Every row gives one point. To make a cloud, some directions were put in groups of two or more. Within a group, all points are equally far from the middle, so they leave a hole (a ring in 2 directions, a hollow ball in 3). The other directions are filled evenly. Then the cloud was stretched, turned, moved and blurred a little. Count the holes, and give their numbers of directions, smallest first.

Cloud:
[[  8  78  16]
 [-46 -41  -9]
 [ 68  24  38]
 [ 91  12 -31]
 [ 98 -25  -1]
 [-10  31 -59]
 [  5 -33 -66]
 [ 23 -80 -13]
 [-55 -25 -14]
 [-53   8  37]
 [ -9 -49 -52]
 [-58 -15 -21]
 [  7   5 -70]
 [ 49  67  -8]
 [-37 -19  41]
 [ 42  -6  56]
 [ 16  49  52]
 [  8  19 -67]
 [-13 -36 -57]
 [ 62  12 -60]
 [ 48   9 -66]
 [ -5 -37  47]]
Holes: 1 (3)

Cloud:
[[ -5 -56 -30 -27]
 [-78  31  18 -16]
 [-82  11 -43  32]
 [ 17  75  48 -19]
 [ 72  10   2  -9]
 [-35   2 -15 -62]
 [ 70  32   9 -20]
 [-31  84  21  25]
 [ 18  74  52 -13]
 [-10 -53 -25 -31]
 [-17   6  48  75]
 [ 49  47 -53  29]
 [-44 -45 -75  35]
 [  7  65  -1  64]
 [-36 -48 -54  59]
 [-14  80   5  46]
 [-10  80  16  49]
 [-45  72  28 -16]
 [  2 -61 -52 -11]
 [ 35 -51 -35   8]
 [-62  15  14 -41]
 [-33  78  -8  35]
 [-32  64  24 -40]
 [ 10  35 -83 -29]
 [-21 -24  56  19]
 [ 73   0 -25   8]
 [-11  61 -59  25]
 [ -7  83  49  17]
 [-49  31  11 -50]]
Holes: 2 (2, 2)

Cloud:
[[  34  -45  -53   -8]
 [  91  -17  -54    9]
 [ -11  -19  -55  -45]
 [  41   40    0  -16]
 [  52    3   23   50]
 [  78  -22  -11   95]
 [  58   35  -12   27]
 [ 101  -39   17  -31]
 [   7   43   26   77]
 [ -45  -23   10   61]
 [ -35  -65   13   62]
 [  36   -2   32  -53]
 [  45   14  -40   21]
 [   5   35   58  -38]
 [  51   13  -13    7]
 [  19    1  -48  -50]
 [   7  -11  -23  -83]
 [  56  -72  -41   31]
 [  17  -56  -71   25]
 [  24  -64  -28   38]
 [   2  -68  -34   48]
 [  16   16    3  -39]
 [   8   -2  -44  -42]
 [  13 -121  -24   36]
 [  43   -2    2   64]
 [  14  -34  -33   -9]
 [  93   14   12   30]]
Holes: 0

Cloud:
[[ 75 -30  38 -20  42 -25]
 [-77   5  58  49  35 -40]
 [  2  97  -5 -14  38  -8]
 [ 13 -13   9  -9 -62 -79]
 [-71 -43  -2  -4  19  57]
 [  9  47  25  23  13  98]
 [ -2  20  10  90  -1  25]
 [ 65  51  35   9  32 -67]
 [-22  90   9  -3  15 -61]
 [-53 -83  22  16 -17 -29]
 [ -2 -37 -15  43 -45  50]
 [ 52 -34 -15  23  35  61]
 [ 24  22  20  47  98  27]
 [-23  15  40  -8  93 -45]
 [-31 -36 -57  33  53 -41]
 [ 17   4  44  73  42 -48]
 [ 76  30  47  -9  50 -41]
 [ 37  21  12  38  61  77]
 [-10  45   4  27  75  68]
 [ 40  -3 -52 -28 -12  38]
 [ 13  31   1  60 -48  42]
 [-32 -71 -11   9 -14  51]
 [  3 -60  54 -28 -46 -26]
 [ 61 -29 -12  52  64 -28]
 [ 27  23 -16  17 -74 -31]
 [-43   0  77  62  23  16]
 [ 13 -69  26 -50  23 -20]
 [-27  38 100 -38   7  13]
 [-68   4  33  37  55 -69]
 [-44 -10 -21   6  83  19]
 [-62  62  -3  68   9  14]
 [-96  -9  41  37  18  41]
 [-35 -81   3  -8  15  36]
 [-25 -57 -28  -9  46  36]
 [  8  24  81  32  -9 -52]
 [ 41   4 -33 -61 -11 -19]
 [ 84   8   1 -23  13 -62]
 [ 13  52  66  18 -38 -38]
 [-37  64  44 -46  -8  43]
 [ 39  16 -43 -17 -28 -79]
 [-47   2  87  52  23   3]
 [-53 -42  11   5   3 -96]
 [-88  23 -34  45  -6  -3]
 [-28 -54  46 -58 -39 -25]
 [-18 -47 -53  38  42 -50]
 [-91  -5  37  51  34 -28]
 [-77  17  -6 -15 -26  62]
 [-32  -5  81  21  54  56]
 [  6   0 -10 -76   8 -39]]
Holes: 3 (2, 2, 2)

Cloud (48 x 6):
[[ -20  -37   -3    8   91   11]
 [ -36   13    2  -23   -2  -42]
 [  44    9   -8   44 -105  -46]
 [ -31  -19   48   10   63   35]
 [  30   28  -39  -73    1  -71]
 [ -25   12 -116  -10  -16   18]
 [ -22  -16  -14   60  -35   13]
 [  -9   40    9    1   63  -18]
 [ -31  -61   16  -60   13  -12]
 [ -22  -37 -103   47  -33  -66]
 [ -21    9    3  -91    1   11]
 [  39    1  -48  -64   57  -65]
 [  12   95    9  -17  -10   27]
 [   3   50   39  -75  -30    3]
 [  93    6  -57    5   -8    1]
 [  17    7  -14  -51   -7  -83]
 [  73   77  -23  -49  -67  -47]
 [  85  -22   21  -11  -22   56]
 [  23   46   49  -83  -36   -9]
 [  18  -64  -51  -20   26  -69]
 [  68   22    9  -83   15   16]
 [  -6    6  -56   72  -45  -13]
 [   3   -3  -28  -54   88   92]
 [  79   43   12   77  -30    9]
 [  26   10   21   54  -14   71]
 [  28   39  -14   13   15   74]
 [   1   32   19  -63  -43   53]
 [  52   42   50   29   30  -45]
 [ -10   -4   22   58  -47   41]
 [  31  -33  -85   32  -63  -59]
 [  75    8   -5   40   -4   39]
 [  -7    2  -53   83  -13  -16]
 [   2  -45  -24   30   73   -7]
 [  -9   62   53  -39    9   88]
 [  -5  -65  -81   18  -30  -58]
 [  -7   83   57  -39  -15    1]
 [ -19  -21   23   42   39   19]
 [ -26  -37  -64  -44  -22   65]
 [  25  -76  -34   24   43   59]
 [ -14  -15   -5   49  -55   31]
 [ -43    3  -20  -55  107   77]
 [ -10   40   41  -42  -23  -40]
 [   0  -43  -12   41   62    8]
 [   4  -58    4   12  -60   -5]
 [ -20   -7   -8   22  -35  -56]
 [  37  -44   18  -11   48  -25]
 [ -31  -31  -38   61   38    6]
 [  37  -12  -65   -5  -67   -6]]
Holes: 2 (2, 2)

Cloud:
[[ -63    9  -60   34   21   -9    0  -16]
 [ -61   26    9   39  -11  -48  -16  -74]
 [ -39  -34  -73   86  -23  -23  -10  -30]
 [ -16  -47   79   24   20   18    9  -68]
 [ -49   79   51  -19    0  -27   -6  -35]
 [  28   11   34  -12  -22   57  -23   11]
 [ -72  -28   58  -59   14  -76   50  -22]
 [ -96  -47  -12   16    2  -28   65  -72]
 [ -69   32    6   32  -24  -71  -28  -49]
 [ -43  -81  -46   45  -41  -87   62  -43]
 [ -11  -27  -67   37   11   13  -26  -48]
 [ -34    4   99  -57   11    3    7   23]
 [ -67  -18   49   13  -31  -50   -7  -11]
 [  24  -78  -25   56  -20   -1   31  -36]
 [  -9  -53  -15   11   43  -40  -29  -14]
 [ -14  -97   23  -96  -19   -9    9  -40]
 [   5   48    7  -29   55  -59   14  -35]
 [ -58  -44  -17  -64   49  -13    1    4]
 [  21   38   68  -17   17   27   78  -49]
 [  38    7   60  -93   37   19    3  -11]
 [ -63  -28   60   18   50   12  -38 -107]
 [ -25  -86  -70   22  -31  -39   68   -7]
 [  10   55    2  -39  -43  -54  -66  -39]
 [ -19  -60   22  -21   -4   67  -71  -18]
 [ -56   -1  -14    4    8  -47   76  -90]
 [ -62  -44  -12   24   27  -19   66   -6]
 [  48    6   26  -19   -8   55    7  -75]
 [  52    2  -39  -19  -58   21  -51   -8]
 [ -23  -12   45  -73   38   14  -78  -26]
 [ -21  -91   -2  -17  -35  -20  -20  -74]
 [ -58  -49  -19  -28  -42   55   -3  -40]
 [ -20  -81  -65  -24  -27    8   90  -24]
 [  25  -25  -18  -32   17   53   10  -26]
 [  10   44   13    3   18   -3   80   36]
 [ -51    4   40  -38   72  -77  -19  -36]
 [   7   39   59   -6   51  -51   16  -90]
 [ -54  -24   30    7   54   22   -6  -13]
 [ -18  -51  -46   12   95   -3   34  -42]
 [  55  -14    0   -7  -59    7  -18  -36]
 [  -2 -109   -8  -45    1   59   52   12]
 [ -24  -47   12 -111  -13  -42   42  -40]
 [   7  -18   58  -43   21  -12   48   -7]
 [ -31  -18   65  -40  -21   20    3  -34]
 [  -2   31   62  -47  -79   69  -24  -21]
 [  56   -5    5  -11    1  -24   11  -41]
 [  37   28    0  -51   47  111  -36   79]
 [ -19   19   36   33    4   -7   29    8]
 [  49   14   48  -59   28   42   21   -1]
 [ -53  -45    5    5  -85  -48   11  -96]
 [  27    9    6   53   -7   24  -28  -91]
 [ -15  -14  -65   58    3   33   24  -34]
 [  10  -13  -19   30   20   52  -53  -24]
 [  -8  -69    1  -75   18    8   44  -18]
 [  19  -37   12   24   65  -64  -35  -62]
 [ -32  -99   23   42   16   34   22  -31]
 [  -9  -42  -59  -16 -102   -6   55   46]
 [  96  -38  -57  -30  -63   21   27    7]
 [  20   -4  -50   57   14  -51   52  -66]
 [   3    9   84   11   25   23  -29  -21]
 [  -8   35   23   47   -4  -55  -51  -67]
 [  35    2   26  -78   43   -2  -41   46]
 [ -35  -34  -36  -38  -64    0   63  -13]
 [ -58  -36    1   66   33    2  -44  -66]
 [ -48  -65  -24  104  -44   58   30  -12]
 [  45  -34  -82  -24   33  -44   16    1]
 [  17 -105   47   -6  -40   26    5  -54]
 [ -41  -97  -67   54  -28  -42   80  -71]
 [ -92  -26   27  -13    5  -50   68  -30]
 [ -26  -68   38   -4   13 -104   29  -97]
 [  25  -85    3  -38  -78  -11   41  -48]
 [  -5   45   13   21   25  -19   -2  -45]
 [  48  -72  -22   16   -3  -20  -10  -48]
 [  41  -40  -17    8   42   37   37  -43]
 [   4  -69   -4   26  -80  -54   51   10]
 [   6  -26   54  -12  -71   11   51  -43]
 [ -16  -35   30  -49    5   -7   78   -5]
 [ -54  -26   62  -36   40   65  -27   -3]
 [ -24   -9    7  -10   50  -22   17   61]
 [ -16  -46  -56  -21  -83  -93   16  -10]
 [ -14  -19   59    2   19   74  -47   20]
 [ -19  -18    8  -46   14   86  -40  -21]
 [ -14  -50   40   17   19  -50   56  -66]
 [  32  -37   36   27   11   -2  -30   79]]
Holes: 0

Cloud (76 x 8):
[[  0  11  72  -3 -10  -1  40 -63]
 [-35 -16  19  -5  58  35  90  15]
 [-13 -37  48 -39  20 -20  17  30]
 [ 25 -27  80  -3  26  18  -2  56]
 [ -7  10  61  10  98   5  31  36]
 [  9 -69   4   0  89  24  10  10]
 [-14  47 -11  -1  74  62  98  21]
 [ 52 -27 -14 -32  34   2  14  15]
 [-36 -61  62   7 -58  21  25 -55]
 [ 16 -12  81  33  46  37  35 -17]
 [ 77 -87  29  -2  16 -25  -3   3]
 [-43   1   5  27 -17 -13  75  26]
 [ 54  33 -26  -7 101  44  50  76]
 [-12  64  14  11 -19 -13  36   5]
 [-47 -38  61  45 -34 -47  25 -19]
 [ 31 -73  95  21   7   3  53  17]
 [ 16 -35 -63  -2  29  15   6  48]
 [-38 -31  29  31 -78  20   7 -42]
 [ 67 -54  24 -27  26   6  -5   9]
 [ 64 -62  49  21  76   6  35  33]
 [ 16 -78 -34 -16  89  27 -20  58]
 [ -2  75  -8 -11  21  10  80  35]
 [-22 -11  93  70  44  -9  42  29]
 [ 34   0  20  18 108  48  51  14]
 [ 36 -27  67  51  53  44 -25  22]
 [-32 -56  35 -56  -2 -21  -5 -10]
 [ 13 -43  13  54  47 -39 -13  14]
 [-10 -60 -25 -45  -9 -33   5 -19]
 [-40   2  81  42  52   9  18  35]
 [ 43 -87  33 -36  -4 -25  21  -3]
 [ 29 -37  86  54   4 -13 -42 -17]
 [-65 -45  39  27  -2  -1  10  28]
 [ -4  -3 -15 -22  38  48  -7 -28]
 [-50 -16  43  21  61   1  -1  49]
 [ 41  -2  -6  12  40 -10  38 -39]
 [ -4   0 -20 -12 -39 -11  59 -44]
 [ 43 -48  45   9  24  -1 -70 -26]
 [ 15  14 103  -7 -19  -5  39 -14]
 [-25 -50  66 -26 -62  -5  20  18]
 [ -5 -50 -14  59  -7 -13 -22 -38]
 [ 38  -7  51   4   9  49  89  31]
 [ -9  -7  20 -45 -17  -9  48  37]
 [-28 -13  28  48 -54  22 -22 -10]
 [ 13 -53  18  74  19  44 -37  15]
 [ -2 -39 113  10  13 -26  74  -9]
 [ 18 -66  51   6  15 -18 -71  30]
 [-34  -4 -43  21  27  20  61  22]
 [-52  23  50 -24   3  39  27  30]
 [-12 -23   5 -51   8  13  15 -36]
 [ 41 -25  30  27 -30  47  25   4]
 [ 11  -6  27 -48  33   0  16  23]
 [  7  35 -35  34  29  21  18  -8]
 [-51  14 -11 -49  38  32  24  29]
 [ -4 -13  72 -14 -25   2  51  51]
 [ -8  17  21  68 -17 -26  83  31]
 [ 21 -56 -31   5 -13  53  19  15]
 [ 36 -85 -28 -35  32  39 -13   9]
 [ 34 -72 -20  26  -6  19 -45  52]
 [-32  16  56  -3  14  34  15 -25]
 [ 54 -37  64   8  70  42  17  71]
 [-56 -62  45  35 -57 -39  -2 -34]
 [-18  -9  33  41  97  33  17   0]
 [-31  -5  45  22  75  57 -15   3]
 [  3 -71 -15 -36 -28  -8  38 -23]
 [-34  20 -12  15  57  48 121  40]
 [-16  24   3  39  76   6 -16  60]
 [-25 -39  32  47   8   1   4  66]
 [ 35 -76   6 -19  53  10  -8  67]
 [  7  28  67 -30 -19 -20  63 -34]
 [ -8 -53  53  39 105  24  24  65]
 [ 52 -20  29 -20  34 -25  81  37]
 [-17 -16 -16  33  54  57  96  41]
 [ -4 -27   8  39 -32  30  65  13]
 [-18 -93  85  -7 -17   5  13  -3]
 [ 78 -15  23  48  -3   4  27  41]
 [ -9  53  36  18 -23   9  31  40]]
Holes: 1 (6)
